Each wall is flat, endless, passes through zero and stands at right angles to its row. A trip goes straight from one point to another. Which walls does it cross, in order?
In the rows, 128 means zero.

Walls:
(1): [ 86 132  37]
(2): [105 167  80]
(3): [202 118 187]
(4): [151 158  87]
(5): [136 142 193]
(6): [158  86  49]
(7): [157 135  45]
(8): [ 96 124 123]
Trips:
[116 186  27] to [ 43 142 105] => 6, 4, 7
[163  69 158] to [ 80  69 127] => 8, 5, 3, 1
[173 133 114] to [125 167  68] => 2, 1, 3, 8

Walls:
(1): [214 183  96  82 196  39 100 153 104]
(2): [ 59 108 162 208 147 177  97 115 118]
(3): [119 177  65  56  82  93 121 122 154]
(4): [130  88 108  97 148 196  74 119 110]
(5): [ 69  68  52 185 119  68 145 150 172]
(6): [168 121 201 121 117 134 157 173 109]
(7): [158 207 125 131 194 116 102 154 193]
(8): [ 54  65 113 129 171 153 160 136 115]
(9): [129 139 163 126 132  96 147  87 199]
(10): [157  58  45 151 153 180 127 144  56]
(11): [178 163 112  97  93 152 171 102  61]
Trips:
[113 154 141 101 119  91  79 114  81] to [107 113 146 156 160 195  16  73  52] => 2, 10, 3, 1, 8, 11
[ 58  95 166  82  43  65 179 150 180] to [117 153  69 122 168  90 134 168 124] => 6, 1, 7, 9, 10

Walls:
(1): [144 107 152 149 147 202 101  38  34 150 126  89 110 171]
(2): [127 185 154  96 140 130 119 128  98 155 123 103 148 100]
(3): [123  88 133 130 131 113 118  81 123  96  70 143 129 192]
(4): [113 124  51  88  94  73 128 140 174 147 180  49 222 156]
(5): [ 82 145 125 110 161 122 173 170 134 173  97  98 172 164]
(6): [ 80 100 143 126 219 130 126 142  88 161 166 159  78 188]
(7): [163 148 158 119 205 165 118 138  74 147 206  66 156 150]
(8): [122 124  99  98 106 138 153 112  86 115 119 130 106  56]
(9): [134 112 181  76 145 183 105 157 120 133  75 171 121 147]
(10): [139  95 101 195  91  97  80  90 149 106 185  85 183 171]
Trips:
[ 80 199 132 148 161 119 122 168 122 118 166 147 108 168] to [159 169  86  87  93 164 169  65 116 126 143 145  77 108] => 8, 5, 1, 7, 6
[155 138  58 158  45 110 150  98 110 158 199  82  87 108] to [157 161 109  86  54  95 128 182 106  93 167 112 118 144] => 1, 2

Walls:
(1): [ 82 139 117  78  85 149 114 111 162 139 169 102 116 126 151 156  94 127
 113 134 116  82 165 139 128 116  83 101 129 188 133 125]
(2): [102 130 110  88 129 121 155 138  75  94 106 108 130 109 133 132 117 104
  77  96 173 110 101 134 135 135 123  88  98 144 142 100]
(3): [110 109 158 110 101 137 125 111 149 152 102 183 135 162 129 163 135 117
 151 127 126 112 142 136 144 176 155 135 132 149 168 161]
(4): [143 101  83  97  67 110 129 135  90 117 145 164 135 119 120 151 167 101
 142 153 136 119  92 106 124 143 142 139 144 119  78 170]
(5): [150 121 145 187 155 129 116 131 119  78 106 134 118 179 125 126  96 144
 119 105  62 111 142 166 157 119 133 101 150 110 114  92]
(6): [156 160 176 161  78 134  91  50 164 129  93 140  86 128  84 137  99  82
 148 181 121 145 111 111 111 140 119 124 130 155 137 173]
(7): [137 103 120  95 127 139 111 111 121 147  90 104 147 131  76  94 145 160
  90 110  86 132 123  92 137  89 155 166 114 133 104 109]
(8): [145 102 100 146 101 138 100 157 125 167 156 134 123 114 138  99 111 115
 118 172 106 120 154 110 144 118 124 156 104 127 122 121]
(9): [150 135 142  97 158  91 190 108 109 137 179 205 156 171 131 107 154 111
 142 169 114 103  48 123 119 132 180  84 158 192 181 101]
Trips:
[126 156 127 190 136 158 117 171 131 122 182 100 136 190 134 161 177 164
 145 135 128 137 151 124  90 115 145 156 132 108 136  89] to [125 118 159 107  99 146 118 141 150 109 144 110  63 101 141 146 112 158
 133 144 124 130 136 163  72 191 124 101 139 127 124 121] => 1, 8, 6, 3, 5
[ 96 127 114 109 153 107 151 144 128 149 147 174 108  90 146 118 152 139
 159 139 165 142 129  99 134 135  91  93 133 111 130 108] to [139 128 145 115  83 164 112  94 147 128  90 121 113  72 156 150 151 137
 131 123 111 115  58 110 138 120  90 145 132 120 163  99] => 1, 6, 3, 9, 7
[133 171 120 158 134 115 109 177 133 184  85  67  92 174 133 131 111 129
 165 127 142 152 135 143  97 113 148 130  87 124  76  82] to [116 149 121  77 157 132  97 134 141  80 116  96 125 116  88 166 165 141
 161 113 155 139 143  92 126 149 127 249 114 140 172 113] => 5, 8, 3
[124 151 133 119 130  85 150 128 127 129 144 143 137 137 118 146 115 121
 172  92 119 125 108 126 131  86 148 131  98 122 142 133] to [116 159 149  87 125 130 187 131 112  89 130 101 166 131 128 157 136 108
 189  77 112 136 115 123 110 149 172 100 135  96 135 153] => none
[122  99 128 171 149 147 142 126 151 117 100 109 131 148 173 143 150 132
 131  65 126 109 114 121  99 128 114 163 113 124  82 138] to [142 112 120 183 125 137 117 113 119 144  94 131 144 135 142 137 143 163
 114 151  96 110 133 119 113 115 197 153 135 168 109  92] => 8, 3, 9, 6
[153 133 136 126  96  76  74 118  91 158 106 155 122  82 115 113 100  99
 147 153  86 158 192 146 136  97 178 125 133 114 144 139] to [ 92 127 104 134 122 117 127 145 137 123  87 130 128 120 124 127 140 143
  87  87 115 138 116 107 133 155 145 130 160  88 139 112] => 6, 2, 8, 4

Walls:
(1): [224 171 102 153 123 205 124 124 124 166 117  85  76 136  92 159 216 136
 147 132  91  93 152 164  86 168  96 137  68 172 111 141 174 122 141  69
 169 119 120 111  30 130 159 111 191 175 162 108]
(2): [122 136 171 181 184 238 135 152 148 118 130 127 109 151  62  76 142 170
 163 145 186  72 104 122 177 102 146 130 179  90 119  95 120 102 160 126
  60 164 117  57  97  80 154  74 107 163  49 138]
(3): [118 206  87 154 109 147 141 139 114 179 114 111 105 190  85 114 105 196
 142  92 181  88 143 119 125 102  66  99 102 167  24 110 106 150  94 155
 194  85 148  84 151  53  76 153  74  71  99 169]
(4): [113  55  60 239  70 137  83 196 126 162 230 116 134 166 127  79 122 181
 142 117 153 181 189  93 124 117 123 122 157 132 191 189 155 159 213 136
 164 124 105 131 151 137 163 114 195  90 124 142]
(5): [120  89 111 131 155 119 168 145  80 155 127 129 166 172 181  87 119 103
  61 124 123 115 133 160 142 131 158 192 148  89 150 125 199 119 149 117
 122  59  66  32 139  65  73 138 112  83 123 209]
(6): [151 129 140 133 117 173  24 145 210 114 106 114 139 125  95 150 154 153
 114 138  77 145 200  90  98 188 124 180 107 107  22 196  74 105 160 200
 124 149  35 108 165 137 135 116 142  97 106 142]
(7): [121 163 138  58 181 158 216  69  89  62 114 103  42 154 204 150 160 101
 169 102 132 127 132  97 127 119 172 169 141  59 123 107  45 171  58  70
 194 127 107 110 106 132 163 136  85  22 118 136]
(8): [107 114 137 153 113 123 128 144 215 131 146 128  99 112  53  56 148 148
 118 123 104  72 189 145 155 104 151 132 143 161 189 116 128 104 153 126
 126 158 166 211 103  68 190 116 159  71  96 107]
(9): [122  51  82 170 190 121  91 152 162  46  52 121 114 174 174 135 122 156
 141 145 119 146 242 169 163 126 116 164 172 173 145 172 158 159 170  89
 239 175 134 150  93  85 150 209 126  55 124 117]
(10): [156  88 140 150  97 126 153 117 176 187 166 148 169 104 193  98 126 147
 105  60 223  85  87 158 120 187 145 120 128 134 200  97 144 143 126 178
 116 134 153 167 124 153 127 110  46 116  93 190]
Trips:
[219 138  71 134 110  84  75 124  94 166 211 105 113 123 163  76 123  83
 133 127 186 130 140 141 117  97  14 117 149 167 167 116 173 103 122  53
 164  50  93 163 114  67  62  90  51 115 118 142] to [165 112  77 169  92 145 162 136 147 185 146 165 112 132 112 133 105 105
 157  71 129 180 106  76 219  84 129 127  77 113 129 160  89 120 105 139
 150 115 155 154  69 143  75  69  70  80 121 153] => 9, 7, 1, 8, 5
[202 125 144 138 180 148  71 131 132  61 146 138 143  79 150 135 129 100
 185 135 170 189 100  86 146  70 157 170 136 107 175 101 176 132  87 162
 145  91 129 143 152  97 134 206 160 133 193 154] to [106 194 138 137 143 129 153 122 145 124 173 144 206 135 121 153 129 151
 172 138 188 124 192 183 101 141 127 163 161 136  95 186 141 141 152 119
 120 134 163 136 115 202  82  83 114 113 103 123] => 10, 5, 7, 6, 2, 3

Walls:
(1): [166 125 116 109 142 189 136 135 161 170 113  71  99  92 173  82 120 111
 147  86  62 163  88 199 164 177 134 153 101 127 130 173 174 108 139 108
 107 127 103  98  97 148 127 196 146 129 168 139]
(2): [ 99 123  44 230 147 115 122 178 120 143 117 143 117 100 161  99 110 136
 192 172 180  81 183  88  90  66  88 160 124 126 141 110 137 120  92 115
 137 129 173 153 144 160  99 186 130  96 103 105]
(3): [124  94 156 139 155 143 185  87 152 168 119 143 147 117 131 159 103 186
 106 192 133 151 155  69 106  83 141   7 152 103 164 168  77 127  67 101
 171 105 151 153 188 213 167  94 123 130 124 162]
(4): [140 112 114 127 214 151 129  49  80  88 150 110 140 177 125  94 135 177
 126  87 178 137 146 166  92 154 142  83 124 106 129 150  70 144  76  71
 184 126 160  91 177 164 126 170 163 129 207 147]
(5): [130 139 157 168 172 151  84 129 130 110 177 178  91 112 116 118 220 146
  96 211 172 160 167 103 166 166  70 142 144  82  77 107  94 128 167  70
 162 137 126 117 206 160 101 149 125  81 116 132]
(6): [195 137 129 137 155  98 109 127  71  68 126  90  49 125  57 121 166  60
 138  85 128 190 144  89 101 151 179  87  58 170  81  94 130  91 137 152
  73 117 125 113 150 150 207 106 104 132  93 185]
(7): [ 99 204 204 130 141  50 120 112 165 106 162 186 118 135 139 120 120 171
 218 116  96 127 164  85 164  90 130 143 127 125 113 161 110 131 105 118
  97 124  89  88  99 125 117 118 133  72 150 192]
Trips:
[173  70 161 117  47 155 155 131 104 202 144  82 161  89 101 128 148 123
  91 176 181 131 108  87  53 117 103 113 113 109 141  62 128 106 108  85
 138 182 174 105 124 115 189 138 112 149 176 126] to [140 131 103 151 171 167 118 144 144 185 153 162 122 181 161 126 127 105
 157  93 139 188 137  88 143  94 140 103 102 103 176 145 131  66 127 139
 132 154 152 168 114 147 173 198 148 101  98 109] => 1
[117  64 102 115  95 177  71 222 125 140 136 136 149  93 107  92 134  80
  81 154 119 173  99 129 118 121  43 123 107 146 121  89 156  84 119  89
 110 179  97 143 109 147 185 111 195  84 103 176] to [128 106 159 115  87 123  83 187 134 129 173  86 143 160 128 121 111 124
 163 158 108  80  75 120 143 110 107 149 106  78  58 102 129  85 122 177
 160  91 133 156  57 147  55 117 131 145 164  93] => 6, 5, 7
[ 91 130 155 155 132 161 148  69  89 146 126 161 111 146 183 112  95 121
 199  88  71 127 175 148  68  90 112 134 115 129 165 137 122 123  71 127
  82 151 130 106  91 200 142 139 160  37 143 146] to [190 136 153 100 132 103 135 105 131  45  96 113 120 113 155 132  82 164
 132 103  84 120 152 109 116 123 169 181 169 133 109  93 118 215 138  87
 140 155 116 133 116  90  96 133 113 118 152 141] => 3, 2, 1
[ 38 133 132 110 101 104 121 187 133 152 147 103  68 107 105 173  93 144
 107 173 147 129 102 128 173 125 158 116 128 184 127 110 182 127 128 171
 128 105 106 120 139 145 190 227  43 182 145 142] to [106  98 176 155  92 170 112 127  78 167  64 108 181 115 129 156 164 115
 134  97 131 150 142  53 182 128 117 159  85 153  95  83 108 117 127  77
 138 141 137 117 131  75 122 182 110 160 105  90] => 5, 1
[ 89 132 119 121  93  80 101  71 176  90  60 156 141 132 192 191 122 136
 132 142 125 154 126 105 170 138 128 122 158 107  78 175 115  68 166 166
 178 143 151 151 112 129 110  90 139 114 152 111] to [103 149 147 127 150 139 155 160 108 191 123 150 170  60 165 107 109  88
 111 183 134 163 139  62 182 140  97 145 172 111 111 123 164 135 129  93
 153  78 135 141 118 121 164  73 139  64 137 162] => 2
[160 217  96 170 125 131  76 123 174  84 131 161 101  88 133 147 120 102
 195  49 102 117 107  42 155 134 147 153  92  47 138 184 162 167 147 170
 123  89 198 138 127 165 109 112 150 149 146 162] to [132 159 110 212 110 139 119 207 116 132 115 123 109 109 153  97  76 178
 127 161 146 171 208 105 217 129  82 147 144 170 187  80  88 104 169 111
  85 115 125 134 180  76 159 157 137 152 134 130] => 5, 1, 6

Walls:
(1): [145 111 156  65 161 142 117 132 160 150 155 175  86  77 117 148  72 141
 113  75 123 127 115 121  84 104 135  72 159  61 143 159 142 146 145 170
 139 134  81 139 188 122  91 171 161  92 164 107]
(2): [124 165 174 116 130 138  92 121 176 188 203 134 133 122 122 117 144 133
 159  45 126 100 201 203 143 159 109 115 143 107 150 110 117  95 118  75
 162 209 141 169 173 131 164 130 141 109 142 127]
(3): [156 122 143 161  94 146 177 136 183  92 156 173 119 128 134 107 170 159
 127 120 177 150 134 185  61 110   7 137 122  98 137  99 154 161 138 149
 163 132 128 180 107 107  52 137 130 119 111  72]
(4): [143 140 162  82 126 113 144 166 104 182 116 148 110 118 178 100 109 140
  88 143  87  71  58 106 107 138  91 133 144 146 120  62 174  99 183 180
  81 158 124 111  94 120 102  80 125 135 149 144]
(5): [116  84 125 101 105 142  96 162 120 146 102 138 151  90 192 142 130 109
 194  99 119 116 180  89 146 162 123 199 172 145 189 122 116 179 138 142
 152  85 111  90 121  60 198 129  99  76 120 145]
(6): [119 172 146  89 108  53 142  78 110 113 159 113 139 125 104 156 129 124
 152 144 116 144  78 179  80 125 174 126  99 114 151 187 119 145 157 126
 131 132 123  93 152 132  52 121  80 184 123  79]
(7): [113 110 137 155 104 109 118 119 185 170  96 109 109  97 143 118 103 102
 117 105 112  73 168  61 118  91 130 164 102 170 143 103  80 142 117 142
 118  96 155 108 149  66 135  44 103  76 117 146]
(8): [134 164  98 128 174 121 190 127 112 122 148 183  93 156  48  92 171  78
  86 144 133  94 148 147 119 166  45 101 110 112 145  78  93 131 143 123
  85 192 147 122 114 140 107 144 205 158 141 143]
(9): [138  89 128 118 166 117  96  56  68 125 115 135  42 162  91  91 162 158
  95 144 120 133 197 139 131  80 123 152  81 120 180 127 105 191  77 178
 132 145 135 100 102 150 113  89 136 160 122 152]
Trips:
[132 127 120 109 128  38 116 205 160 129 176  99  76 112 137 127 109 151
 123 130  77 159  99 120 120 161 157 107 137  65 134 123 131 137 191  68
  91 142 111  89 150 164 102 117 145 158 140 175] to [135  88 151 107 101  72 204 159 125 123 149 137 158 184  69 102 150 131
 173 116  63 145  95 110 135 148 119 139 142 136 132 128  87 174 131 107
 122 162  98 116 111 167 111 166  86 141  88 111] => 2, 1, 3, 4
[144 129 162 159 152  75 210 154 165 108 134  95 137 142 134 155 153 136
 122 112 124  91 152  74 152 133 111 141 103  84 111 193 173  57 131 128
 144 181 110 159 228 198 125 101 119 168 127  92] to [111 199 175 127 135  78 168 142 144 102 111 181 121 121 145 157 147 146
 153 112  88 129 131 150 109 146 144  90  75  96 167 140 132 180  68 140
 106 184  79 131 140  77 186 133 155  62 115 135] => 5, 7, 9
